Every row gives one point. To make a cloud, some directions were put in groups of two or more. Within a group, all points are equally far from the middle, so they leave a hole (a ring in 2 directions, a hollow ball in 3). The other directions are filled evenly. Then the cloud was stretched, turned, moved and blurred a little. Count the holes, and give their numbers of directions, smallest first.

Cloud (19 x 3)
[[  8  22 -26]
 [ 26 -51 -10]
 [-22  51 -10]
 [-17 -60  22]
 [  8 -56  20]
 [-48  12   2]
 [ 25 -16  29]
 [-43 -25 -45]
 [ 28  18  -9]
 [-13 -34  36]
 [-48 -28 -41]
 [ 25  36  -7]
 [-47  10  17]
 [ 14 -32  31]
 [-34 -31 -55]
 [  3 -35  35]
 [-21  30 -24]
 [ 13 -53  17]
 [-31 -52  21]]
Holes: 1 (2)

Cloud (29 x 4)
[[ 13 -30   4  32]
 [ 24  28 -29   0]
 [ 26  -8 -44  30]
 [ 18  13 -37 -20]
 [ 36 -10  14  -8]
 [  4 -14   3 -28]
 [ 27  -8  14 -16]
 [-39  25 -35 -13]
 [-31  14 -13  36]
 [ -5  15 -44 -25]
 [-17  29 -34 -21]
 [-12 -32 -49  -1]
 [-21 -15 -60   4]
 [-12 -21  -1 -24]
 [  4   8 -42 -27]
 [ 20  -7  24  34]
 [ 26   5  31   3]
 [-28   1 -54  16]
 [  7  -5 -49  32]
 [  7  40  15   8]
 [-25  15 -26  35]
 [-19 -34  -6  10]
 [-41  26 -33 -11]
 [-46  21   1 -10]
 [-40   9  -7  28]
 [ 20  12  33   2]
 [  1 -12 -53  28]
 [ 25 -29 -38  27]
 [ 25  -9 -45  30]]
Holes: 2 (2, 2)

Cloud (48 x 6)
[[ 14   3  -1   8  16  18]
 [ 38  -9 -14   7  12  26]
 [ -1  23 -37 -17  -2  10]
 [  3  -4  -1  43 -30 -13]
 [ 15  -9 -20 -18 -14   7]
 [-27   6  15   1  13  12]
 [-29  11 -26  -6  -6 -22]
 [-29  14 -22  15 -21   5]
 [-30  15 -16  29 -13   7]
 [-24  -4 -13  10 -26  27]
 [ 34  -1 -24   6   9  11]
 [  4  28 -14 -25   7   7]
 [ -8   9  26   9  11  12]
 [ 13   4 -15   9  35  12]
 [ 12  -4   8  10  -2  53]
 [ 29   1 -23   4 -24 -16]
 [ 13  -1   1 -14 -30  14]
 [ 24  10   0  10  26  12]
 [ -4  -7 -13  21  23  25]
 [ 60 -26   2 -22   6  22]
 [  2 -23   8  -9 -46  -1]
 [-16  -1   4  -4 -22   6]
 [  8 -14  23 -11  20  14]
 [ -8  -7   6   7  13  49]
 [ 18   0  -2  -2   2  46]
 [-13  -6 -10   8  28  25]
 [  8   4 -35  15  25  11]
 [ 16 -23 -22 -13 -10   8]
 [ 12   3 -24 -29  -1  10]
 [ 33  -4 -24   6 -24 -10]
 [  0 -17   0  -6   1  12]
 [ 26 -41  10 -15  -5  24]
 [-40   6  10  19 -17  29]
 [-19   0 -22 -12  -8  25]
 [ 35 -13  11   2  -1   9]
 [ 30  -9  -5 -25   0  19]
 [  3  25 -28 -31  10   0]
 [ 35 -12  22 -13  -1 -17]
 [-22   7   3  39  -5  -9]
 [-22  35  -2  12   7 -13]
 [-11 -14  -9  24 -36 -14]
 [  9  13 -34  32  13   8]
 [-16  11 -23  14   7  -9]
 [ 15  -7 -22  -3  36 -10]
 [ 17  13 -34  23 -21  -5]
 [  4 -18 -35  -8 -27  10]
 [  5 -19 -19  -4  -9  24]
 [ 15   2  -8  17   5  -2]]
Holes: 0

Cloud (51 x 6)
[[  9 -16 -32  13 -22   0]
 [-35  -6  17  30 -47 -17]
 [-30  -3 -18  17 -32 -20]
 [-57  -9  41  32 -25  -6]
 [ -3  12 -40   3 -12  31]
 [  4  -4  13 -19  -5 -15]
 [ 16  20 -42   3 -34   8]
 [ 22  40 -18  27 -10  -4]
 [ 22  32  36 -24 -23  16]
 [ -3  -7 -35   2   2  -2]
 [ -2 -27  38  -9 -42 -13]
 [ -8 -11 -16  37  34  20]
 [-12 -33 -20   7 -42 -27]
 [ 36  23   7 -20   8 -15]
 [ 34  30  47 -12   6  17]
 [-37  17  49  20  -2  -9]
 [  0  -6   7 -25  42  13]
 [ 27 -10   0 -25  45  35]
 [ 11   8  19  -3  12   2]
 [ -3  -2   9 -10  32 -23]
 [ 19  19  25 -18 -41  -1]
 [-30  -5   5 -10 -25  -2]
 [ 11  13  23 -37   6 -16]
 [ 19 -29  16 -13 -39  -5]
 [ 11  -5  -4  27  -4  13]
 [ -5 -21  24  30 -18  12]
 [-15   0  26  18  22 -38]
 [ 35  -2  29 -17 -47   9]
 [  0 -17  15  23 -36  22]
 [  2  -2  51   0   5  -5]
 [  4  -5 -16  30 -25  -2]
 [-12 -35  20 -12 -18   1]
 [-27 -27  -2  -7  -4 -12]
 [-16  -7   8  31  28 -22]
 [ 16  27   2   8  -8  18]
 [ -2 -25  31 -19   6  12]
 [-12  39  -3  -4 -16  -7]
 [ 34  -5 -16 -25  -3  41]
 [  2   2  11  12  19  34]
 [-10  -9  16  17  15 -31]
 [ -2  24 -37  20 -10  13]
 [ -3 -16  11  25 -11  20]
 [  2  60 -16  21  49   6]
 [ 15  -9  16 -16 -25  46]
 [-15  -1  20  19 -24  -4]
 [-35  -4  36  32 -16   5]
 [-13  -8  31  39  -2  20]
 [ 18  15 -44  23  35   5]
 [  6  23  -7   3 -28  13]
 [ 13  34 -10  -3 -42 -10]
 [-10  13  -1  -2  13   8]]
Holes: 0
